Each row of a before or after table is a point. The points were changed in one or more steps. Then noise was added and the rows were shuffled. The steps act on columns, c1 being the first. What was done? A step turns or swaps two columns, mirrors them in a line or flattens them onto one, adds a multiple of one to another, or multiplies or shifts one. Angles are multiples of 10 degrees, from the lower column toward the higher: turns from -170 to 170, lines from 10 to 170 but not 90. Use the fewest steps. Two steps may share a column if one is a turn and the other turns, adds or multiplies; they go together, in the order done. Otherwise the lowest column goes first.

Before (11 x 3):
[[ 36  23 -22]
 [ 45  23  12]
 [  1   7  21]
 [ 19  -6  45]
 [ 43 -12  -3]
 [ 22   6  -3]
 [ 18 -24 -22]
 [-18  -4  36]
 [ 29  19  -6]
 [  3 -21  59]
 [ 15  30  19]]
After:
[[-21  10   2]
 [ 16 -26  27]
 [ 10 -14  60]
 [-49   4  16]
 [ -9  -8  47]
 [-34   6  -3]
 [ -5 -14  16]
 [  1  37  -3]
 [-32 -21  10]
 [-25  34  16]
 [-42  16 -17]]
Steps: turn c1 and c2 by 140 degrees; turn c2 and c3 by 30 degrees

Before, 11 rows:
[[ 30 -38  60   8]
 [  4  13 -19 -14]
 [ -9  12 -13   2]
 [  4 -16   5 -45]
 [ 41 -34   5 -42]
 [ 41 -28  21 -34]
 [ 14   1 -15 -29]
 [  4 -24 -42  17]
 [ 17 -18 -46  -3]
 [-16 -36   1  -1]
 [  8  25 -12   6]]
After, 11 rows:
[[  3 -16   5 -42]
 [ 40 -27  20 -24]
 [ -9  11 -14  -4]
 [ 29 -37  60  39]
 [ 13   1 -14 -36]
 [ 40 -35   4 -38]
 [-14 -36   1   0]
 [  2 -23 -44  -4]
 [ 17 -18 -47 -24]
 [  9  24 -14   2]
 [  1  13 -20 -25]]
Steps: add 0.5 times c3 to c4

Before:
[[ 28 -31  29 -30 -45   7]
 [-16 -23 -22  31  26   2]
 [ 35 -20   9 -10 -24  17]
 [ 12  -1  28 -15   3 -28]
 [-25  10  10 -15  -8   0]
 [ 36   8   3  -4 -12  60]
 [  6  -1 -30  60  -7  17]
 [ -8  -3 -41  44  25  38]
 [-27   5 -42  -8  18 -58]]
After (9 x 6):
[[-41   3  52 -10  19  50]
 [-44   7  -9 -10  -5   2]
 [-14  -3  23  61  -6 -23]
 [ -4  -1 -24 -15   3  36]
 [ 14   8 -15  -3 -13 -60]
 [  6 -33 -28 -32 -46  -1]
 [ 15 -21 -14  -9 -24 -14]
 [-37 -24  22  34  29  -7]
 [-31  -5  29  43  25 -48]]
Steps: shift c1 by -20; turn c3 and c6 by 170 degrees

Before:
[[-26   9   2 -20  13  13 -19  36]
 [-13  10 -18   2  25   0  -2  -1]
 [ -5 -24 -26   8   3  19  -5  22]
 [-21 -27   3  -6  -1  -6 -24  -4]
 [-21   9  39 -12 -15 -17   6  11]
 [ -5 -18  19  -9   0 -25  -8   6]
 [  3 -15   0  -6   8   7   6  -8]
 [-18 -39   7  -9   0 -17   4  -4]
 [ -8 -11 -15 -14  -3  -3  -4   4]]
After, 9 rows:
[[-26  34  12  16  18  -4 -48 -14]
 [-17   2 -20   0   7  -4  10  37]
 [-21   8 -25 -13  16 -36  16 -10]
 [  3  -6   7   9   4  -1  16  17]
 [-21   1  -7   0   6  -2 -60  27]
 [ -6  10 -27   2   8 -16 -19  15]
 [-15  -3   2  25  -6  16  -5 -10]
 [ -6  26  20   2  -7  22 -13  21]
 [ -9   7   0  -1  15  16 -10  10]]
Steps: turn c2 and c8 by -100 degrees; turn c3 and c6 by -100 degrees; turn c4 and c5 by -100 degrees; multiply c7 by 2.5

Before, 12 rows:
[[ -3  26  12  29 -18 -23 -17   1  33]
 [ -1  21 -22  -3  14  29  14 -29  24]
 [  5 -23  -4 -17   1  -8 -32 -48 -23]
 [ -5 -10   1  -3  28   5 -20   0  19]
 [ -8  13  38  24  34  -4  16 -36   3]
 [ 60  27 -27  -7  40   4 -28  -1 -30]
 [ 10 -27 -12 -22  28  -4   4 -16 -12]
 [  6  19  39  11  18  17  27  12  16]
 [ 41 -21 -23   0  35  11 -21   9  30]
 [-23 -19  14  18  -6  28  -1 -18 -26]
 [ -8   8  16  12  13   1 -21  35 -21]
 [ -4  -1 -20  12  19 -10  24  -3   3]]
After:
[[-14  -3  27  26  33  -4  15 -36   3]
 [ 17  13  -3 -17   1  -8 -31 -48 -25]
 [ 25  15  -9 -22  26  -2   4 -16 -11]
 [ 29 -58 -18  -6  38   4 -28  -1 -30]
 [-11  -1  11  12  12   1 -20  35 -22]
 [  2  11   0  -3  28   4 -20  -2  20]
 [ -6  29  10  19  -4  28  -2 -16 -26]
 [ 45 -10 -16   0  35  11 -21  10  30]
 [ -8 -19  28  10  20  16  27  12  16]
 [-18 -18   7  29 -19 -22 -16   1  33]
 [ -2   2 -15  11  20  -7  24  -3   2]
 [-16 -15 -16  -3  14  29  13 -31  22]]
Steps: mirror c1 and c2 in the line at 160 degrees; multiply c3 by 0.7

Before, 13 rows:
[[  7 -15  -4  -3  -9 -25  10  11   1  -7  -4]
 [ 19   5  10  -4  -7 -12  -5   3  -7  13  -9]
 [  4  -7   0  10  -3   2  -1   1  -3  16  -3]
 [  0  -4   5  15   3  -5   3   2  -3   2 -17]
 [  2   2  15  19  19  -7   7 -11   6  13   7]
 [ -3  -8 -13  -4  -6  16   8  -9   0  -8 -13]
 [  0 -19   5  -8  15   0  -7  10 -22  -8   4]
 [ -4  -4   0   5   0  -4   5 -10 -15   2  -6]
 [  1 -20 -15 -11   4  -8  18   1   5   6 -12]
 [ -8   1   7  -4  20  -1   7   4   2  13   7]
 [  3 -10 -20 -16   9   3  -5  -6  -8  -8  -6]
 [-18 -25   0   0  -5 -11   5  -6  15  -6 -14]
 [ -4  -5 -10  11   2 -12  -2   8 -16  -7  -2]]
After, 13 rows:
[[ 11   6 -10  -4  11 -12   4   8 -16  -7  -2]
 [ -4 -11   6  19  -9 -12  -9   3  -7  13  -9]
 [ -4   4   2   7  38 -25  10  11   1  -7  -4]
 [ 10   3  -1   4  18   2  -1   1  -3  16  -2]
 [  0  16   3 -18  60 -11   4  -6  15  -6 -14]
 [ 15   6   6   0   9  -5   0   2  -3   2 -17]
 [ 19  16  16   1 -11  -7  -1 -11   6  13   7]
 [ -5   2  -8  -3  21  16  13  -9   0  -8 -13]
 [-11  21  -4   1  45  -8  23   1   5   6 -12]
 [  5   3   3  -4  10  -4   4 -10 -15   2  -6]
 [ -8  30   1   0  39   0  -9  10 -22  -8   4]
 [ -4  18   9  -8  -9  -1   3   4   2  13   7]
 [-16  17 -20   3  21   3   6  -6  -8  -8  -6]]
Steps: swap c1 and c4; multiply c2 by 2.5; turn c2 and c5 by -110 degrees; turn c3 and c7 by -30 degrees

Before:
[[-23   0   7  12 -22  21   6  -6 -16  16  27  20]
 [-21 -16 -12 -17   6 -35  19  -4  25 -20  29 -21]
 [-27  16  16 -14 -14  18  13   9   9   1  33   5]
 [ 14  19  40 -16 -23  13  -6  21 -23   6  -2  25]
 [ 11 -10 -16 -25  18 -31 -12  11  11  -9  26  16]
 [-30  14   9  -1   1   4 -14   9  -4  26 -23  18]
 [  8  13  -8   5 -12 -33   8  -2  15   7  27  23]
 [ 16 -21 -12 -24  10 -26  30  16   5  13   4   5]
 [ -8  -5  -3 -10 -16  11  -5  20   9  23   8 -27]
 [-16 -22  24  14  10  19  18  15   9 -21  11  -7]
 [  1  15  -8   5 -10  12  21 -13 -21  11  23 -13]
 [ -9   6  21  17  11  15   9  24 -15  23  29  -9]
 [ -9 -26  21  12   0 -32  22  -5 -20  13  14  11]
 [-10  -7  40   3  24   2 -12 -17  19   9  19  26]]
After (14 x 12):
[[-59 -11 -13   0   3 -15   9 -23  -2  27 -27  10]
 [-46  13  12 -16  -9  19 -36 -32  23 -27  29 -11]
 [ 13   6 -16   8  10   6 -36 -33  17  16  27  21]
 [ 30  16  14 -24 -15  32 -27 -14   7  14  -1  -2]
 [-32 -19  30  16   2  19  20 -13  10 -23  12   1]
 [-46   4   0  13  19   8  21 -35 -17  20  26  13]
 [  1   3 -15   5  11  21  11 -43 -24   6  24 -16]
 [-17 -14  35  12   7  22 -30 -32 -17  17  15   5]
 [-23 -41  20   4 -10 -10   2 -48  19  17  17  24]
 [-17 -24   6  18  -8   8  15  -5 -18  18  30 -18]
 [ 29 -37 -10 -17  35  -6  14  -6 -25  11  -1  20]
 [-55 -16 -13 -15  16  15  18 -25  10   0  37   5]
 [ 22  12   8 -23 -22 -11 -34 -17   8  -2  28  14]
 [-16   9   1  -8  16  -5  11 -10  11  12   6 -37]]
Steps: multiply c1 by 2; turn c3 and c5 by 160 degrees; turn c2 and c3 by -110 degrees; swap c6 and c7; shift c8 by -30; turn c10 and c12 by -20 degrees

Before, 11 rows:
[[-19  41  46  15 -10 -10 -12  -2  38   7  -1  33 -17  25]
 [-13 -45  37 -12 -36 -10  -2  -4  -5  15 -10 -44 -19 -29]
 [-27 -17 -22  16 -25   5  14  18 -15  15 -17  -2  -1   7]
 [  9  45  28  42   2  26 -15  14  15  -4   4  23  15  -3]
 [-37  12  -9  -4   2  -9  28 -14 -32  -3 -33 -23  13   4]
 [  4   9  45  34  13  -7  18  13  38   8 -19  30  11  15]
 [ 11  11  28  27  12  -6 -17  -4  -5  -8 -12  32 -19  16]
 [-37 -15  -3 -10  11 -11  43  39 -41  19  14 -15   7  -1]
 [-11  28  27  47  18  24   5  11  28  -9  -9  13 -33   3]
 [ -5  -6 -30 -35  -7   9  31  17 -22 -10 -15 -31   0  10]
 [-22 -50  30 -12 -12  11 -21 -12  -4  28  -8 -56  -7  16]]
After, 11 rows:
[[-38  13   1  -6   1  -8  26 -14  26  24 -33 -24  26  -9]
 [-20 -49 -14 -12 -16  11 -22 -12  22 -21  -8 -55  22  13]
 [-28 -17  47  16 -28   5  14  17  20  -2 -16  -2   0 -23]
 [-39 -14 -14  -9  14 -13  43  37  42  10  14 -16  14  -2]
 [-19  41 -33  14  -9  -9 -10  -1 -25 -31  -1  35 -35  18]
 [-10 -45  50 -12 -33 -12  -1  -3  11  -6 -10 -45   1  50]
 [ -5  -5  20 -34  -7  10  31  17   6  21 -14 -29  18 -29]
 [  7  46 -16  44   1  29 -14  16 -18  -7   2  23   3  23]
 [-11  29 -45  47  17  25   3   8 -28 -11 -12  12 -39  17]
 [  3   7 -59  37  12  -8  20  11 -25 -31 -18  30  -4  24]
 [  9  10 -49  28  11  -6 -19  -2  -2   9 -13  32 -37  14]]
Steps: turn c3 and c14 by 130 degrees; add -1.5 times c5 to c3; turn c9 and c10 by -140 degrees; add -0.5 times c12 to c13

Before:
[[-20   3   9  17 -12  22  12 -16  21  25  31   8  -6 -15  31  -6  -9 -25]
 [-21  -6   9 -21   3  20  -4  -1  22  11  28  11 -21  -2 -18  12  -1   8]
 [ 46 -22   0   4  -8 -60   6 -19  15  26   8 -15   9   0 -11   0   3   3]
 [  5   6  11 -28 -11  10  -7 -16  15  -8  17   7  -1 -11 -25 -28  -5 -11]
 [ -5   6   5  -2 -12  15   0   2  18 -17 -14   4  23 -17   6   9 -21  -6]
 [-19   5  -7  -3 -32  -4 -20 -22   1  -7 -33 -32  15   2   2   3  -1 -22]
 [-18  -9 -22 -22  -7  32   2 -15  11  46 -38 -10   2  -8 -15 -12 -11   9]
 [ 11  -6  10  29   1  29  18   1  -2 -13  11 -21  -1 -12 -23 -25 -23 -34]
 [  8  -1  -3  15   4  22 -18 -20 -33  29  21 -24  -7 -39  -5  -8 -10 -11]
 [-25  11 -10  -6   3 -11  -2 -13  -4   6 -33  10  16   2  11   3 -14  11]
 [ -2  -2 -25 -14 -13  16  -3 -17  10  -4   8  11   1   2 -24 -19 -24 -19]
 [  6 -30   8 -10   0  14  21  24  -3 -16 -19  13  21 -33  -2  -7  22   8]]
After, 12 rows:
[[-17   1  28  -7 -10  31  -1  -4  11  46 -41  11  -1  -3  -5 -11 -22  -5]
 [ -8   5  -8 -21 -11  14 -23   0  17 -16 -15  18   4  -4   2   9  -2   1]
 [  8   7  17 -11   3  23   9   9 -34  30  11  14  14 -48  -8  -7  13  -6]
 [ -3   3  31 -26 -12  14  -1  -9  10  -5  12   6   4   7 -21 -19 -15 -21]
 [-22  -6  -4  -4   3  19  20   9  20  12  30   6   0  -1  -6  11 -21  -7]
 [  9  -6  -8 -21   1  28  -2   7  -3 -13   3  -6 -16 -25 -31 -26  29 -24]
 [ 48 -14  18   4  -8 -59  -6  15  15  28   3 -11  -4 -11  -5  -1   4  -5]
 [  5 -36 -13  20   1  16 -25  -1  -3 -16 -14  36 -16  -6   4  -8 -10   3]
 [-20  14  17  -2 -33  -4 -11   8   1  -6 -40 -16  21 -13  -9   4  -3  -9]
 [  4   9   3  -7 -11  10   2  19  15  -8  20   9   7  -5 -19 -26 -29 -19]
 [-21   9   5 -11 -12  20   4  13  22  25  28   8 -11 -14   7  -5  16   4]
 [-24  14  13 -18   5 -11 -17  -3  -3   8 -24  10   5  19  12   4  -6   9]]
Steps: turn c2 and c8 by 20 degrees; turn c3 and c8 by 130 degrees; swap c4 and c17; mirror c7 and c13 in the line at 130 degrees; turn c11 and c12 by -20 degrees; turn c12 and c14 by 50 degrees; flatten c15 and c18 onto the line at 40 degrees

Before:
[[ -4   5  -5 -40  25  29 -13  -3  -4 -22 -18  22 -28  38 -26  -1 -33 -18
    4 -20]
 [-37 -22 -14  32 -11 -24  23  17  12 -10  -2   3  23 -16  14  -8  -2  11
    2  18]
 [ -9  10  52 -23   8  -9  22 -21  31  12   8  -3 -27  12 -25  28   1   0
  -19   6]
 [-30 -17  35 -20 -15  -1  -5 -22  22  -2  -5 -17  -1 -17 -17  27   3 -20
  -53   9]
 [-31   3   1  11 -16   8  10  31  -5  -8   5  35  26   3 -16 -23  36  10
   -3  16]
 [-23  11 -11  24 -21 -30  14   1 -26 -36 -18  40  16  15 -13 -21   2   0
   -9   4]
 [-19 -35  16 -12  -8  -7  16 -34  20  -1  16 -10 -22  -9  -6  33  35  21
  -40  -7]
 [-60  -4 -11  25 -14 -15   9 -26  -4   5  -5   6  18 -16 -16 -19  25  13
    8  24]
 [ 24   5  31   3  14  37 -21 -23   2 -29 -39 -24 -30  21 -12  11 -13  -5
   -2 -15]
 [ -6  11  13 -19  -4  30 -14  -7  25 -43 -49  -7 -20  36 -40  35 -22   7
    9 -28]
 [ 16   4   9 -15  22  25 -14 -27   6 -52 -14   2   8  20 -30  37 -16 -14
   12   0]
 [  4   4  20 -28  13  21  21 -39  45  17 -21   9  -3  10 -14  24   5  -3
  -47 -12]
 [-51 -21   0   1  -8 -26  48  -7   2 -16 -10 -25  16  -7   1  -8  44   3
  -30  42]]
After (13 x 20):
[[  5   3  20 -29  11  20   1 -38  45  17 -21  10  -2  -4 -15  18  17  11
  -49 -12]
 [ -4  13  13 -20  -2  31  -3  -7  24 -45 -48  -6 -22 -40 -40  -3  41  28
   10 -31]
 [-33 -20  33 -18 -13   2   0 -19  21  -3  -4 -16  -3  41 -16  17  22  -5
  -54  11]
 [-35 -21 -16  33 -11 -22  -2  14  13 -11   0   4  22  -1  16  -5  -9 -20
    1  22]
 [-57  -3 -10  25 -12 -15   1 -28  -6   5  -3  10  18  -3 -17  12 -26 -20
    7  26]
 [-51 -21   1   3  -7 -26   1  -7   4 -17 -11 -27  17   3   0  34 -29  -8
  -28  43]
 [ 23   5  31   2  14  39  -1 -22   4 -31 -38 -21 -30  -9 -12  -4  16  20
   -1 -14]
 [-23  13  -8  25 -20 -29  -2   1 -25 -36 -15  43  18 -13 -11 -12 -18  13
   -9   6]
 [ 18   5   8 -12  21  25   1 -26   8 -51 -13   2   9   3 -31   5  38  24
   14   1]
 [-11  12  50 -24   8  -8   0 -22  28  12   6  -2 -28 -10 -26  12  26  10
  -20   6]
 [-20 -36  17 -10  -9  -8   1 -35  19   0  17  -9 -22 -23  -4  45   9 -18
  -40  -7]
 [ -5   5  -5 -37  24  29  -2  -2  -7 -21 -18  23 -30  -5 -27 -30  16  41
    4 -19]
 [-33   4   0  10 -17   8  -2  32  -5  -7   4  36  27 -14 -17  22 -36  -1
   -5  15]]
Steps: multiply c7 by 0; turn c14 and c18 by 120 degrees; multiply c14 by 1.6; mirror c16 and c17 in the line at 30 degrees

Before:
[[ -4  24 -38  20 -34  -7  -5  38 -22  -8 -21  13 -42   1  28  44   2  -1
   36  37  23 -44 -12 -34]
 [ -7  20  13  30 -36 -28 -16  23 -42  -7  46   4 -23 -29   6 -25 -11 -28
   11 -30  40 -13  37  19]
 [  0  -7   8 -34 -28   6   4  35  12 -41   7  31 -39  25  28 -13  19 -17
  -24   8   9 -32  -9  -7]
 [ 22 -18   7 -38   2  22  31 -10  32 -17  36  26 -25 -35   7   6 -37 -29
    5   8 -37 -45  21  -4]
 [-10 -14 -31  31 -33  29   6  -1  -4  23 -13  19  27  38   7   1 -44 -45
   -7  24 -43  16 -13   8]
 [  0  14   8  -7  37  14  -3 -12  -4 -40  33  37  33  46   1 -19 -26 -16
   12 -12  15  -5  26 -33]
 [ 19  -6   3 -13  21  -2  14 -15  16 -31   9   9   8  20  16  35 -40  34
   26  30   4  22  42  41]
 [ 19  -1  13  -6 -39  -4 -48 -11  26  -6 -14  37  15 -22  41  10 -34 -43
  -10 -11  27  31  20  -7]
 [  5 -31 -11   2  36 -22   1 -40 -20  10  24 -15 -23  23 -24  35  13  32
  -19  12  13  23 -26  22]]
After (9 x 24):
[[  5 -32 -11   1  36 -22  24 -42   0  11  22 -14 -23  31 -24  33  11  35
  -28   8  11  26 -20  23]
 [ 19  -8   2 -16  25   0  35 -16  -2 -34   6   9   7  27  16  38 -39  35
   44  33  -2  24  25  41]
 [ 22 -18   7 -39   1  24  53 -11   0 -16  34  25 -23 -48   9   6 -36 -31
   22  11 -36 -44   6  -3]
 [-10 -13 -33  31 -33  32  27  -1   4  24 -14  19  25  50   8   0 -45 -47
  -18  24 -45  16  -8  11]
 [  0  16   8  -9  35  14  16 -11   0 -42  32  36  36  61   0 -20 -24 -15
   26 -12  17  -6  15 -35]
 [ -1  -1   6 -35 -27   5  23  33  -2 -40   5  32 -39  30  28 -13  20 -14
  -10   7   7 -31 -24 -10]
 [ 18  -5  14  -7 -38  -5 -32  -9   0  -5 -14  37  14 -29  44  11 -35 -44
   18 -13  27  30  -9 -10]
 [ -1  22 -40  19 -34  -5  17  37  -2  -7 -21  14 -44   2  29  45   0   0
  -12  36  23 -43  37 -33]
 [ -6  18  14  31 -36 -27   7  24   0  -8  45   4 -22 -35   6 -23 -12 -28
   37 -29  36 -14  11  19]]
Steps: shift c7 by 20; multiply c9 by 0; multiply c14 by 1.3; swap c19 and c23
